Each row of a before or after table is a point. One or more steps were done to the points. Then noise was added and the rows were shuffled. The steps act on how far a point lies along the listed directions, d1 being the first. Write out the steps. A step turns or swaps two directions, mirrors them in a line or flattens them onto one, adds a multiple of one to another, or multiplies one. Angles are multiples of 10 degrees, from the lower direction toward the higher: turns from -170 to 170, lines from 10 to 170 but not 90. Use the fewest steps. Two steps may share a direction if one is a turn and the other turns, adds or multiplies; they go together, in the order done. Otherwise the lowest direction goes first.

Directions:
(1): [-28  25]
(2): [25 28]
Before (9 x 2)
[[ -3 -36]
 [ 20 -19]
 [ 32  29]
 [ -3 -12]
 [  8  40]
 [  1 -29]
 [ 29 -16]
 [ 26  -8]
 [ 64   3]]
After (9 x 2)
[[ 42  -1]
 [-28  -5]
 [-18 -26]
 [-13 -34]
 [ -4 -28]
 [-41   4]
 [-13   4]
 [ 15 -64]
 [ 33 -26]]
Steps: turn d1 and d2 by 80 degrees

Directions:
(1): [-32 -42   2  -1   1 -37]
(2): [ 31 -39 -25  -6 -27  17]
(3): [-22  17 -58   6   1  -3]
(4): [-30 -19   5  18  15  48]
(5): [-15  11  11  32 -52  -2]
Before (14 x 6)
[[ 11 -20 -11 -17 -11  31]
 [  1  25  13 -34  65 -17]
 [ 18 -34 -54 -12 -29 -12]
 [  8 -21  56  15  27  20]
 [-29  10  58  21  26  -6]
 [-56 -18 -28  25 -19 -42]
 [-12 -11  19   2  22  15]
 [  0  -5  46  -4  49  12]
 [ 11  26 -12  14  -1  -3]
 [ 33 -30  26 -26  -9 -12]
 [ -8  45  46   2  14   1]
 [-23  60 -33  23  32  37]
 [ -6  -4 -12 -24   1 -31]
 [ 14  15   9  10  -6  11]]
After (14 x 6)
[[ 19 -46  14  24 -41  51]
 [ 47  31 -19 -21  20 -16]
 [ -9 -11 -37 -11   5  25]
 [ 29   2   5 -12   2 -10]
 [ -2  33  59  17  36  37]
 [ 49  22  -6 -10  -1 -43]
 [ -5  17  12  11   3 -14]
 [ -8  -4 -49 -21  -4 -39]
 [ 62  40   2  -2 -18   2]
 [-12  12   8  25  13  10]
 [ 20  63   0  -4  -5   7]
 [-22 -17  14 -19   2 -25]
 [ 19  35 -53 -30  51  26]
 [-42 -61 -12   6   1  -1]]
Steps: swap d1 and d2; turn d3 and d4 by 110 degrees; add -0.5 times d5 to d3

Directions:
(1): [ -7   2 -28  30  -5 -29   4 -49   6 -50 -11]
(2): [-14  34  17  25  37   3 -58  12  16 -14  10]
(3): [-47 -28  -2 -17  45  -1  -4 -18 -21  15 -36]
(4): [-35  33   9 -21 -26  -5   0  14 -56 -28  11]
Before (13 x 11)
[[ -26   -6   17    2    0   -4   -2   11  -20   18  -16]
 [   3   -7   -5  -10  -11   -7   20    8    8   23  -11]
 [ -49    2  -31   42   14  -20  -18  -57  -15  -44   -7]
 [  -4   24   17   -2   -7   -8  -23   -3    2  -18    4]
 [   4  -30   -4   17   43   29    4   -1   56   52  -13]
 [ -20   10  -10   -9   22   -3  -15    7  -33   -7  -18]
 [ -31    9    7  -25   -1  -10   -9   18   -9    6  -11]
 [   4    0   -4    4   32   15  -23   10   35   22   -2]
 [  54   61   19   21  -51   -9   -5   40   23  -25   70]
 [  47  -51  -40   44   47   -6  -17  -74   81   25  -45]
 [   1   -5  -58   21  -16  -38   64 -102   29  -74  -36]
 [  38   22   -7   22   -7    2  -21   11   39   11   56]
 [ -26   -4   10    1   16    3  -25   -2   23  -19   -6]]
After (13 x 11)
[[  40    5   -9    1    3   20   28  -13   62    9    0]
 [ -52   -8   14  -14   18    1  -17    0   -3  -20  -11]
 [ -53  -14   -5   -6   12    9   -3  -13  -41    8   -5]
 [ -28   -8   -2  -25   -8  -17    8    3  -10    7  -18]
 [ -22   -7  -14  -23   15   -2   10    3  -42    1  -29]
 [ -31   15    5   34   59   17  -41    2   36    7   -7]
 [ -22  -13    8    6   -7  -12    5    2  -16   16  -18]
 [  41   45   10    9  -59  -15   19   29    5  -27   56]
 [  11   36   -3   14   -5   -3  -27   11   10   -7   52]
 [   2   23    8   40   81   13 -105  -15   54   19  -12]
 [ -15   10   15  -21  -15  -10   -2   -5  -22  -13   -3]
 [  17    2   -8    9   -8  -11    6    7   34   15    0]
 [ -35   18   -3    0   39    8  -34    5    8   -6   -5]]
Steps: multiply d1 by 0; add 0.7 times d2 to d3; turn d2 and d4 by 60 degrees

Directions:
(1): [  1   1  21 -27   7   4  19 -37 -27   6 -21  -3  23  12 -37 -79   2   4]
(2): [-50   7  35   4 -14 -34   8  15 -28 -14 -17  13  20 -55  -9  12 -19 -40]
(3): [-12 -11 -40 -32  34 -46  26 -38  -6  46 -16   6   0  -6  -9  38  -2  12]
(4): [ -5 -47  45  23   4  -2  32 -31   9 -16   1  30   5  33   8  23  49 -16]
Before (8 x 18)
[[ 17  10  -3   2  -1  13  -5  -7   6  11  -3  -1   9   6  11 -12  -5   7]
 [-21  31 -10  26 -28 -19 -30  66   8 -28   2 -27 -18 -44  32  38 -32 -21]
 [-35  16  21  -4 -14 -25  -2  27 -20 -18 -12  -5  10 -47 -13  16 -23 -32]
 [ 28  -7   9  11 -17  39  -3   2  10 -20  -8   3 -12  31  -5 -30   8   1]
 [-26   7   0  18 -26 -21 -28  43  -2 -26   2  -6 -12 -79  31  74  -8 -43]
 [ 23 -35  13  24  11  35   9 -15  22  11   6   3 -18  42   5  -7  33  15]
 [ -5  -5  23   0 -14  14  10  -4 -15 -11 -21  11  -5   4 -17 -52  -7 -18]
 [  8   1 -17 -18   1  -9  -3 -11 -29  12  -8  -5   6  -4 -17 -36 -14   9]]
After (8 x 18)
[[ -2  54 -44  34 -41   0 -63 107  24 -28  16 -48 -32 -54  50  50 -53  -9]
 [ 16  29  11  12 -26  40 -32  48   9 -37  18 -31  -8  -2   2 -22 -17  -6]
 [ 20  13 -23  50 -45  35 -70  83  37 -46  39 -28 -40 -44  63  77   1 -16]
 [-12  -8  36  -9 -12   9  23 -19 -25  -6 -31  16   1   5 -27 -69  -7 -21]
 [ 15  13 -28 -29   0   2 -13 -14 -34  17 -11 -11   9  -1 -26 -64 -24  16]
 [-23 -17  23 -10   0 -26  33 -21 -19   0 -37  19  10 -17 -27   4  -6 -24]
 [  2  12  -6  -6   1  -6   4  -9  -9  19 -13  -2  16 -13   4  -6 -19   1]
 [-28 -62  32  16  26 -25  46 -47  -2  26 -19  36   2  11  -3  37  41 -19]]
Steps: multiply d1 by 1.6; mirror d2 and d3 in the line at 130 degrees; multiply d4 by 2

Directions:
(1): [  4 -30  -1 -43  14 -20  44  14  11   2  15  13  -7   6  -3  52  48  30
 -10 -33  -4 -32 -31   3  61  13  38  -6 -17  10  22  27]
(2): [ -6   6 -47 -29  -2 -21 -41  36 -11   6  10  38 -37  15  -2 -51   4  36
  -6 -36  18   5 -40  -1 -13  44 -44  29   0   4 -10  12]
(3): [ 15 -23  33   9 -25   4  29  16  -8  28  45  40  48 -21 -14 -15 -21   2
 -44  12 -24 -21   3  26  -2  38 -24 -33  -3  -9 -57  18]
(4): [ 24  34  33  17  45 -15  16  -7  11  22  18 -24 -18  28 -39 -36  10 -43
 -18  22  11 -38 -42 -12 -15  42  33  14  31  18  13 -14]
Before (10 x 32)
[[  9  20 -12  -9  26 -19 -19   9   9  14   3   3 -44  23 -17 -28  -3 -12
   16  -6  28 -19 -42 -13   8  34  11  17  27  25   6   1]
 [ 14   5 -28 -18   3 -15 -19  11  -5   2 -11 -28 -16  39 -10 -12  13  41
    8  -8   7  12 -30  -9  13   0  32  21  -1  17  -6  -8]
 [-15  41 -33 -12   7  -3 -44  22   6 -17 -42  -9 -51   2  -8 -33   9   1
   32   5  24   8  -8   8 -37   4 -13  39  13  -6  27   1]
 [  5  14  93  42  22  27  54 -32   9  18  13 -43  53 -38 -15  37 -19 -58
   -3  47 -24  -3  47   7   1 -26  55 -27  14  -2  -7 -22]
 [-19 -30 -44 -53 -13  -7  -5   9   5 -12  -8  26 -22  17  35  23  31  42
   14 -33   6  21 -10  12  40  -2  -4   1 -11   4   6  28]
 [ -8  -5 -37 -15   6 -19 -31  -1 -14 -13  -3  17 -25  16  -1 -23 -17  12
   14  -6  10  19  -6 -14   9  13  13  21 -18  -2   9  -1]
 [ 10  13 -21 -30  27 -25  12   6  17   2   7  -4 -28  12  -9  30  46  -9
   11 -18 -19 -16 -31 -29  36  -2  23  12 -19  23  20  21]
 [ 11 -24  35  11  -2  -2  10  23   6  14  24  11  -3  10 -43 -25 -11 -24
  -46  19   0  -6 -16  14 -23  29  -6 -35  11  -9 -39  -4]
 [-28  34 -35 -17  28 -35 -52 -11  13 -17 -22 -11 -69  34  13  -5  46  13
   31 -20  23  37 -31 -17   9   0  11  42   8  34  65   4]
 [  3 -46  77   6 -20  -2  84  28 -28  53  65  59 105 -41 -53   9 -20  10
  -87  23 -57 -50  20  65  42  66   2 -70  -7 -18 -72  39]]
After (10 x 32)
[[  9  15 -17 -13  25 -23 -22  11   5   9   2  10 -48  27 -12 -27  -2  -3
   15 -12  27 -16 -43 -13  12  32   5  13  24  27   3  11]
 [-17  -2  34  16 -10  27  10 -10  -6   4   4  -1  43 -47  14  28 -24  -3
    6   9 -18  31  54  14   3 -32  -1 -19 -11 -11 -23  -5]
 [ 13   7 -23 -32  20 -24  18  12  13   5  15   8 -25   6  -9  34  47  -2
    9 -19 -23 -20 -34 -26  39   3  17   6 -21  23  14  23]
 [-22  34 -25 -16  36 -36 -35 -13  16 -13 -15 -15 -67  38  10   6  53   5
   27 -17  20  25 -37 -12  20   5  26  37  10  39  70   7]
 [ 16   4 -22 -17   9 -15 -11  11  -5   4  -7 -28 -14  38 -15 -11  15  39
    2  -5   7   3 -31  -9  15   0  38  18  -1  22  -3  -6]
 [-12  43 -22 -10  14  -3 -32  18  11 -18 -41 -20 -49   6 -13 -26  16 -10
   30  11  24  -2 -14   7 -34   6   7  37  16  -2  35  -3]
 [ -2   0 -22 -11  17 -17 -18  -9 -12 -10  -1   8 -26  24 -10 -20 -12  -3
   12   9  12   6  -8 -19   9  16  28  19 -14   1  13  -4]
 [  2 -26  20   7 -10   3  -7  25   1  10  22  17  -5   5 -34 -33 -16 -14
  -38  14   4   4 -11  18 -29  26 -23 -31   4  -9 -43  -4]
 [ -2 -20  -5 -33  10  -4  22  -6  11  -3  -3   5 -10  23  15  27  38   7
    2  -7   5  -2 -13  10  39   4  29  -6   2  11  12  19]
 [ -8 -43  67  10 -37   3  60  31 -37  51  63  68 109 -49 -45 -12 -38  18
  -80  21 -58 -33  35  68  26  67 -26 -66 -10 -25 -88  38]]
Steps: turn d1 and d3 by 10 degrees; flatten d2 and d4 onto the line at 40 degrees
